Each point is reached from the start by the listed moves, each made 0, 1 or 2 times, or once backwards (-1), plus a little noise. Is the number of moves made odd or even? Then give how often each move was made.
(in the rows, 128 means zero)

Moves:
(1): [140 143]
(2): [117 167]
Start: [142 144]
Points:
[132 238] -> odd (1, 2)
[119 221] -> even (0, 2)
[120 167] -> even (-1, 1)
[152 106] -> odd (0, -1)

Moves:
(1): [131 110 116 154]
(2): [151 142  61 136]
(3): [111 117  98 101]
(4): [173 138 118 121]
Start: [121 130 131 123]
Points:
[249 195  85 120] -> odd (-1, 1, -1, 2)
[ 87  69 143 140] -> even (2, -1, 1, 0)
[ 54 107 208 123] -> even (0, -1, 0, -1)

Moves:
(1): [133 137 123 130 131 164 150 112 117 117]
(2): [158 143  86 137 149 126 126 140 138 133]
(3): [143 138 134  95  98 108 125 132 131 123]
(4): [120 122 115 121 124 114 128 126 123 114]
(5): [122 137 107 128 140 121 114 125 131 134]
(6): [111 138 145 132 129 122 150 126 128 132]
(7): [134 114 134 152  90 135 118  86  90 116]
(8): [129 121 117 129 141 110 140 115 135 142]
(9): [133 138 162 124 159  74 108 113 109 150]
Start: [149 120 131 129 140 131 120 154 143 122]
Points:
[187 111  42 149  34 161  99  94 100  70] -> odd (0, 1, 1, 1, 1, 0, 2, 0, -1)
[202 146  94 104 122 174 171 137 126  81] -> even (2, 1, 1, 1, -1, 0, 0, 0, 0)
[ 86 124 210 146 170 134 139 116  86 109] -> odd (1, -1, -1, 1, 0, 1, 0, -1, 1)
[242 171 170 175 167  57 178   7  48 169] -> odd (2, 2, 1, -1, -1, 2, 2, 2, 2)
[ 94 165 164 106 174 174 137 173 163 136] -> even (1, -1, 0, -1, 2, 1, -1, -1, 0)

Moves:
(1): [120 120 140 134 133 129 141 127 131 135 115 143 116]
(2): [133 115 134 129 120 115 131 143 138 137 142 131 132]
(3): [120 130 122 132 125 118 147 145 124 112 149 100  89]
(4): [127 123 143 129 111 139 154 131 134 125 134 141 140]
(5): [139 131 127 136 134 133 120 132 110 124 125 134 126]
(6): [122 131 119 102 108 111 116 155 118  89 131 128 127]
(7): [127 126 141 117 124 120 137 114 120 125 139 114 116]
(8): [143 116 124 150  96 122 134 103 124 109 110 129 100]
(9): [135 118 136 125 121 141 116 134 136 123 125 137 121]
(10): [120 119 117 138 130 130 138 114 129 148 136 131 119]
(11): [144 130 120 118 104 140 127 130 106 140 109 131 135]
(12): [144 136 108 117 135 136 132 127 116 138 121 125 149]
Start: [134 112 136 124 125 115 136 105 139 127 115 163 126]
Points:
[208  87 123 161  92 111  95  70 120 191  82 179 153] -> odd (-1, 2, -1, -1, 1, -1, 0, 1, 0, 0, 1, 0)
[149  66 152 181  54 101 249 109 168 141 197 129  55] -> even (-1, 2, 2, 2, 0, -1, 0, 1, 0, 1, 0, 0)
[185 127 134 145  30 116 155 124  55  71  92 145  88] -> odd (-1, 0, 1, 1, 2, 0, 0, 1, -1, -1, 2, -1)
[146 133  85  82 107 114 170 137 127 121 107 168 199] -> odd (0, 0, 0, 1, -1, 1, -1, 0, -1, 0, 0, 2)
[162  95 184 112  94 147 102  66 134 181  43 187 132] -> odd (1, 0, -1, -1, -1, -1, 1, 0, 1, -1, 2, -1)
[129  84 202 121 145 142 182 110 173 193 144 192 143] -> odd (1, 1, 0, 1, 0, -1, 1, -1, 1, 0, 0, 0)
